Each row of a before or after table is a point. One or more steps were done to the points. Then noise was added and the rows were shuffled. The steps act on how far a point lies along the listed directions, d1 being the first. What was done? A step turns or swaps two directions, mirrors them in a line or flattens them onto one, adds a multiple of one to another, or multiplies one. Angles are multiples of 10 degrees, from the lower direction toward the higher: turns from -170 to 170, lines from 10 to 170 but not 90. Use the fewest steps. Two steps may share a direction if one is a turn and the other turns, adds or multiplies; they go together, in the order done. Otherwise the lowest direction goes first.

Directions:
(1): [-1.9  4.8]
(2): [4.8 1.9]
Before (11 x 2):
[[11.1 -0.3]
 [-1.9 -5.0]
 [-1.3 -3.2]
 [ 0.0 -4.9]
 [ 0.5  3.1]
 [ 2.5 -1.6]
 [ 6.0 -3.5]
 [-1.0 -1.8]
 [-1.4 -3.7]
 [-1.0  0.1]
 [ 0.1 -4.5]]
After (11 x 2):
[[ 0.5 -4.0]
 [-0.1 -1.8]
 [ 1.1 -4.8]
 [ 7.1  0.7]
 [ 2.4 -3.9]
 [ 0.2 -3.2]
 [-0.7  2.7]
 [ 3.0  0.2]
 [ 2.8 -3.5]
 [-1.3 -0.5]
 [ 9.6  5.5]]
Steps: turn d1 and d2 by -30 degrees

Directions:
(1): [ 5.1  1.0 -3.6]
(2): [0.3 6.0 2.2]
(3): [-3.7  1.9 -4.8]
Before (10 x 3):
[[-5.4  0.6 -2.6]
 [ 4.6 -0.5 -4.0]
 [-6.3 -3.3 -5.3]
 [ 2.4 -4.1  2.4]
 [ 8.5  0.7  1.4]
 [ 7.1 -1.6  3.3]
 [-0.3 -4.1 -0.3]
 [ 1.0 -3.1 -1.9]
 [-0.9 -3.1 -4.9]
 [ 3.9 -0.6 -0.3]]
After (10 x 3):
[[-2.8  4.0 -2.2]
 [-1.5  3.0  1.8]
 [-4.1  0.0  0.0]
 [-0.1  4.1  0.7]
 [-5.1 -0.2  3.6]
 [ 5.7  3.3  6.3]
 [-8.4 -1.4 -2.2]
 [ 4.9 -0.8  2.6]
 [-6.4  1.6 -3.5]
 [ 0.8  2.2  5.0]]
Steps: turn d1 and d2 by -170 degrees; multiply d3 by -1

Directions:
(1): [ 5.7 -2.8 -0.4  5.2 -2.6 -2.6]
(2): [ 3.1  2.7 -0.8 -5.8 -3.1 -4.5]
Before (14 x 6):
[[ 2.9  1.2  0.3 -4.4 -1.4 -1.1]
 [ 4.1 -5.7  2.3  9.8 -2.1 -1.7]
 [ 5.0 -5.2  0.8  9.1 -2.2 -1.8]
 [-4.4  2.9  0.9 -2.2 -1.8  1.7]
 [-6.7 -1.1  2.8  4.1  2.5  6.2]
 [ 3.4 -4.0  0.6 10.3 -2.6  0.9]
 [ 0.5 -0.7  1.8 -0.1  0.6 -0.6]
 [ 1.4 -4.6  0.7 10.2 -1.6 -0.1]
 [-1.1 -2.7  0.4  4.0  2.9  4.0]
 [-4.6  1.0  0.7  0.8  2.7  3.2]
 [-1.6  1.3  0.0 -1.1 -1.1 -2.7]
 [ 4.8  0.6  1.9 -0.6 -3.3 -5.1]
 [-6.9 -3.3  0.4  3.7  1.4  7.7]
 [ 6.3  1.0 -1.6 -0.6 -2.8 -3.1]]
After (14 x 6):
[[-3.0  2.1  0.2 -0.8 -0.5 -1.9]
 [ 1.2  2.5  0.2 -5.5  0.7  0.4]
 [-2.2 -0.7  1.1  4.1  2.0  3.1]
 [ 0.8 -1.0  1.6  0.2 -0.1 -0.7]
 [ 7.7 -2.7 -0.1  3.9 -5.1 -5.4]
 [-2.6 -6.4 -0.3  8.3 -0.9  5.3]
 [ 2.5 -3.5  0.2  5.0  1.1  1.1]
 [ 5.2 -3.2  0.0  6.9 -4.7 -4.8]
 [ 7.6 -2.0 -0.1  6.1 -5.9 -3.5]
 [-4.7  1.3  0.7  0.6 -0.3  3.6]
 [ 7.8 -3.8  1.4  4.8 -4.5 -6.3]
 [-2.3 -3.5  1.7  8.6  0.6  4.6]
 [ 3.7  2.9 -2.3 -4.9 -2.0 -3.2]
 [ 2.8  2.7  2.3 -4.2 -3.0 -4.6]]
Steps: turn d1 and d2 by 40 degrees

Directions:
(1): [-8.3  3.2  3.4  1.4  1.1 -3.8  0.7 -0.2]
(2): [ 1.6  4.1 -1.1 -8.0  1.9 -2.9  3.2  0.6]
(3): [ 2.0  3.9  0.9 -0.8 -1.4 -2.5 -8.6 -2.1]
(4): [-2.8  0.3  1.3 -3.7 -1.7  6.0  0.1 -6.7]
(5): [3.1 5.3 5.2 2.5 3.6 4.4 1.2 1.7]
(6): [-0.4 -3.7 -0.2 -0.8  9.0 -0.4 -2.5 -2.3]
Before (11 x 8):
[[ 1.7  3.0 -2.0 -5.8 -1.0  0.9 -0.5  0.2]
 [-4.9  0.9  6.1  6.6  1.8  1.0 -7.5 -4.9]
 [ 5.3  2.8 -3.8 -5.7  1.5  1.5  0.4 -0.6]
 [-4.2  0.3  0.5 -6.5 -0.6 -0.8  0.1 -4.3]
 [-7.4  0.2  2.7  4.2  3.6 -0.3 -7.3 -7.0]
 [-9.8 -1.6  6.2  9.3  8.7 -0.4 -7.1 -1.2]
 [-5.0 -2.8  0.0 -1.7 -3.6  6.5  4.2 -2.6]
 [-1.8  0.7  0.8 -3.4 -7.5  0.3  2.0 -1.6]
 [-1.4  3.2  0.3 -0.7 -4.1 -0.6  1.0 -0.5]
 [-2.0 -0.7 -4.4 -0.3 -5.0 -3.5  2.1  0.4]
 [-2.2 -4.8 -0.6  0.0 -3.3  1.5 -3.7 -2.3]]
After (11 x 8):
[[ 8.1  8.3  4.3  1.0 -2.3  3.9 -2.1  0.8]
 [ 3.4 -2.5 -0.3  1.8 -6.7 -0.1  0.6  3.4]
 [-0.6 -0.3 -4.6 -1.3 -5.0 -2.4 -2.2  2.1]
 [ 3.0 -0.9  2.5  4.0 -1.5  3.4 -2.6  3.1]
 [-1.0 -0.1 -5.2 -1.2 -2.3 -4.2 -1.0  0.2]
 [ 3.3 -5.8 -2.9  0.6 -3.3 -0.2 -2.2  1.1]
 [ 4.5 -7.2 -2.7  1.4  6.5  3.9  1.5  3.1]
 [ 1.8  0.8 -1.6  0.4 -5.6 -0.1  0.6  0.6]
 [-2.6 -2.0 -1.1  5.0 -3.5  1.4 -0.1 -1.0]
 [ 2.9  4.6  5.5 -0.8  8.2  7.5 -2.8 -1.5]
 [ 6.9  4.4  1.3  2.7 -0.8  3.5 -3.2 -0.4]]
Steps: multiply d1 by 0.4; turn d1 and d4 by 120 degrees; turn d2 and d5 by -80 degrees; add -1.5 times d3 to d6

Directions:
(1): [-6.1 -3.2 -3.6  1.1  5.8  3.1 -1.2 -0.3  6.5  0.6 -0.5]
(2): [ 4.7 -5.9  5.7  1.3  0.3  4.6  2.3  2.1  2.6  1.7  4.0]
(3): [-4.4  3.2  0.6  6.4 -2.3 -2.7  3.5  1.4  1.3 -1.1  6.9]
(4): [ 2.0  2.2 -0.8 -4.1 -2.1 -0.4 -0.1  5.4  6.2 -7.0  0.0]
(5): [-1.8 -5.0  1.0  0.3  5.0 -4.5  1.5  5.7 -5.0 -3.7 -0.8]
(6): [ 1.1 -2.5 -1.3 -1.8  0.2 -2.7  8.7 -6.4  2.0 -2.6 -1.2]
Before (13 x 11):
[[ -4.5  -1.0  -3.6  -0.4   2.7  -3.4   1.3  -2.8   0.5   0.7  -4.4]
 [ -6.8  -2.0  -5.0  -6.4   5.7  -4.6   1.1  -3.8   3.5  -2.4  -0.8]
 [ -9.6   5.2  -4.4   3.6   2.2   5.4  -6.6   2.3   3.6   3.9   1.1]
 [  1.3  -5.1   3.0  -1.0   1.5   1.0   1.3   7.3   4.8  -1.7  -0.2]
 [  2.6   5.0  -2.4  -5.2  -1.5  -3.7   1.0   6.4   4.6  -8.2   1.6]
 [ -2.8   5.1  -1.3   2.2  -6.8  -6.4   5.5  -2.3  -0.1  -6.9   7.7]
 [ -6.3   4.2  -4.5   0.6  -3.3   3.0  -2.7  -4.3   5.2  -0.8  -0.2]
 [ -1.6 -10.2   0.4   1.2   8.9   6.8   0.4  -1.4   3.6   2.0  -0.5]
 [  3.9  -0.7   1.9  -2.3   1.3   3.8  -3.1   2.4   6.8   1.0   2.3]
 [ -1.7  -0.8   0.9   0.1   5.5  -2.4  -3.2   2.9  -9.7   1.0  -4.9]
 [  2.7   3.0  -2.3  -4.2  -0.8   0.2  -3.8   0.8   1.5  -2.3  -7.4]
 [  2.8  -0.3  -0.9  -3.9  -3.7  -5.3  10.0  -3.7   4.9  -5.5   0.4]
 [  0.4  -5.4  -1.2   1.6   2.8   4.8  -4.9   3.5  -1.5   4.7  -0.8]]
After (13 x 11):
[[ 0.4  1.5  1.6  2.1 -2.8  3.3 -2.3 -1.2  1.4  6.6 -0.4]
 [ 0.4 -3.0  2.4  1.4  4.8  1.2 -0.6 -1.7 -7.6  4.7 -3.2]
 [-2.5  1.8  1.8  2.0 -0.3  1.8  0.3  7.4  1.5 -1.9  4.1]
 [-2.3  0.4 -1.6 -5.1  0.2 -4.3  2.9 -8.0 -0.1  1.2  1.3]
 [-2.1  1.0 -1.1 -1.3 -3.6 -0.5  1.7  1.8  4.0 -7.0  1.3]
 [ 2.5  6.9 -3.0 -1.2 -3.9  3.6 -0.1 -6.7  6.1  3.9  2.6]
 [-1.5 -1.2 -1.3 -0.4  0.5 -4.1  3.6 -3.2 -1.1  0.4 -3.2]
 [-1.1  3.5 -4.5 -2.6 -3.5 -3.6  5.3 -7.8  4.9 -1.2 -1.4]
 [ 2.4 -4.2  0.2  1.1  1.0  2.7 -4.2  5.0 -3.9  3.0 -0.3]
 [ 0.7 -2.6  1.2  0.9  2.8  1.1 -1.6  0.4 -4.6  0.5 -0.9]
 [ 4.1  2.4  1.7 -2.2 -0.4  2.3 -4.7  2.7  4.4  1.4  1.8]
 [-5.4  3.2 -3.2  3.0 -3.9 -2.8  4.7 -5.1  3.8 -4.1  7.3]
 [ 4.7  1.4 -0.4 -3.1 -1.4  2.2 -1.6 -2.2  2.7  0.2 -5.9]]
Steps: flatten d1 and d3 onto the line at 80 degrees; flatten d2 and d6 onto the line at 120 degrees; mirror d4 and d5 in the line at 140 degrees

Directions:
(1): [-0.2 -0.4 -3.2  3.4  5.1 -2.6  9.6 -0.1 -1.7 -3.4 -0.1  0.1]
(2): [-6.6 -0.6  0.3  0.4  1.7 -4.4 -1.6  1.3 -1.4  2.6  7.6  5.0]
Before (12 x 12):
[[ 3.8 -1.2 -0.3 -4.4 -6.4  4.9 -7.8 -1.3  1.5  1.7 -2.6 -5.0]
 [-2.0  1.2  2.7 -1.2 -2.1  0.7 -3.6 -1.1  2.9  0.4  6.5  2.5]
 [-6.3 -0.6  4.5 -3.1 -2.1 -3.2 -9.6  2.0 -1.3  5.6  7.8  5.9]
 [ 5.3 -1.0  2.8  0.9  0.7 -0.3  4.2  2.2  1.2 -8.2 -6.0 -4.2]
 [ 6.4  0.7  2.8 -3.7 -5.0  3.1 -3.2 -0.3  3.1  0.7 -2.7 -3.2]
 [-0.1  0.5  1.8  1.1  0.6  0.6  1.7 -2.3  0.1 -0.5 -0.6 -0.1]
 [-6.4 -2.3 -1.5  2.8  6.0 -7.0  4.2  0.5 -3.4 -2.5  7.4  1.0]
 [ 6.3  1.9  0.6 -0.4 -3.0  6.8  1.6 -1.5  2.7 -1.6 -9.6 -4.9]
 [-2.7  2.2 -0.6  4.5  3.1 -3.3  4.5 -1.4  0.6 -1.2  1.6  0.9]
 [ 6.6 -0.8  0.0 -1.5  1.6  2.7  6.4 -2.3  0.4 -2.3 -8.2 -4.5]
 [ 6.1 -1.1 -1.4 -2.3 -4.9  5.2 -0.6  1.6  1.9 -2.3 -6.9 -5.2]
 [ 4.0 -2.1 -1.1  1.0  0.9 -0.5  4.9 -0.3  1.1 -3.5 -3.1 -3.0]]
After (12 x 12):
[[ 0.1  0.8  2.2  0.7 -1.0  1.3 -1.4 -2.3  0.1  1.1  0.2  0.9]
 [ 3.2 -1.9  2.3 -2.5 -3.5  1.3 -5.0 -0.2  2.8  0.5 -1.6 -2.2]
 [-0.9  1.2 -0.9  1.9  2.1 -1.4  6.0 -1.4  1.5 -3.4  4.9  2.1]
 [ 4.0 -0.6  6.5 -2.3 -5.1  2.1 -6.1  2.3  3.1 -3.7 -5.0 -3.6]
 [ 7.2  0.0  0.1 -0.8  0.1  1.9  5.4 -0.7  1.6 -2.5 -4.0 -4.1]
 [ 4.9 -1.7 -5.1  0.5  0.7  1.7  6.9 -2.0 -0.7 -3.8 -4.8 -6.1]
 [-4.8 -0.4 -1.4  3.9  6.9 -7.1  9.8  1.5 -4.4 -2.6  5.2  4.7]
 [-7.3 -2.0  2.0 -1.6  0.9 -5.2 -7.0  0.8 -1.8  2.2  9.4  1.7]
 [ 5.1 -0.5  2.9 -5.5 -3.4  4.2 -4.4 -2.1  1.9  1.8 -6.4 -3.7]
 [-3.2  2.7  2.4  0.8 -1.2 -1.0 -5.0 -1.2  2.3  2.8  2.7  1.1]
 [ 6.8  1.8  1.0 -1.2 -4.0  7.0 -0.3 -2.0  2.5 -1.1 -9.2 -5.0]
 [ 6.5 -1.0 -2.8 -1.5 -3.9  4.8  1.1  1.4  1.6 -3.2 -6.7 -5.3]]
Steps: mirror d1 and d2 in the line at 80 degrees

Directions:
(1): [-2.8  1.1  3.8 -5.8  0.0 -4.6 -0.1 -4.5 -3.0  2.7 -2.7 -1.3 -0.8 -2.5
  8.3 -3.4  4.1  3.8]
(2): [-0.3  1.9 -4.6  5.9  2.3 -1.2 -2.0  1.7 -8.0 -4.8 -6.1  0.4  2.5 -0.4
  3.4 -0.2  3.0 -4.1]
(3): [-1.4  3.2  0.6 -2.6  7.0 -4.1 -5.8  2.9  1.3  3.0  0.8  4.6 -0.5  2.6
 -2.0  7.3  4.4  0.1]
(4): [-0.8 -2.8  1.5 -2.1 -2.6 -8.2  5.0  2.5  3.9  0.3 -5.4 -2.9  3.0  0.5
 -4.0  0.2  2.5 -6.1]
(5): [ -0.2   0.0  -2.0  -2.4   5.8   1.7   1.9 -10.7   4.3  -4.8  -3.7   3.4
   1.2  -0.4  -1.4   0.6  -1.3  -2.1]
Before (8 x 18):
[[ -1.6   4.3   0.7  -2.2   3.9  -0.1  -5.9  -0.5  -2.3   1.0   0.7   6.4
   -2.4   0.1   6.3   2.6   0.6   4.2]
 [  1.0  -0.8   5.1 -10.9  -2.3  -7.4   6.2  -6.7   9.5   3.6   1.2  -2.3
   -0.6  -1.0  -3.6   1.0  -0.5  -0.1]
 [  2.6  -1.2   1.3   1.3  -3.4   7.2  -0.4   1.6  -1.8   4.1   5.1  -1.9
   -3.5  -0.9   1.7  -6.1  -4.2   6.3]
 [ -2.9   4.1   0.6  -3.2   4.1  -1.2  -5.6  -5.9  -5.7   2.7  -1.0   1.3
   -0.3  -2.6  10.4  -5.0   6.1   6.7]
 [  0.3   0.2  -0.8   3.6  -4.5  -2.6   2.8   6.9  -1.8   0.3  -2.1  -1.3
    2.8   2.5  -0.9   0.6   0.8  -3.5]
 [  0.7   1.2   4.1  -3.3   6.8   1.4  -3.8  -4.4   3.2   2.0   6.1   5.3
   -2.9  -0.8  -1.6   3.2  -0.2   4.5]
 [  1.4  -1.7   5.0  -3.4  -2.3  -0.9  -2.6   5.7   8.4   6.0   6.3  -0.8
   -4.8   2.7  -3.7   4.6  -2.9   2.8]
 [ -1.7  -3.3   1.8  -2.3  -0.8  -4.6   2.6   1.6   0.7   0.1  -8.2  -2.5
    0.3  -0.3  -3.7   1.2   2.4  -3.5]]
After (8 x 18):
[[  2.1   0.3   1.8   2.7   2.7   3.8  -2.7   0.8  -0.7  -0.7   5.6   3.2
   -1.9  -0.6  -3.4   1.5  -2.3   2.4]
 [  3.0   0.4   0.0  -3.4   1.7  -6.6   1.4   2.1   7.2   0.6   1.3   1.3
    0.9   1.8  -9.5   7.3   0.6  -5.6]
 [  2.6  -2.9  -0.4  -0.8  -1.8   8.0   2.0  -7.7  -2.8   0.0   0.2  -2.1
   -2.1  -3.4   5.3 -10.1  -4.4   5.8]
 [ -2.3  -2.0   2.5  -2.9   3.4  -5.6   0.2   4.1   2.3   2.7  -6.4   0.2
   -0.7   0.8  -6.4   5.5   4.7  -4.0]
 [  2.6   0.7  -7.1   4.2   6.0   9.3  -1.1  -9.4   3.4  -6.8   1.6   3.8
    2.1   0.0  -3.8  -1.3  -2.7  -0.6]
 [ -2.7   1.8   3.0  -2.4  -0.2  -6.6   2.7  -0.4  -0.7   1.3  -3.9   0.4
    2.0   1.0   2.9   0.9   3.7  -0.5]
 [  0.7   1.5  -1.9   1.1   0.9   6.0  -2.4  -1.8   0.7  -3.1   1.6   6.9
   -1.2   0.1   0.9   0.9  -4.2   0.7]
 [ -1.2   1.0   4.9  -6.0   1.5  -5.3  -3.6  -0.5   4.2   3.7  -0.1  -0.2
   -3.2   0.5   4.0   1.7   1.3   2.9]]
Steps: turn d1 and d5 by 120 degrees; multiply d2 by 0.4; add 0.7 times d4 to d3
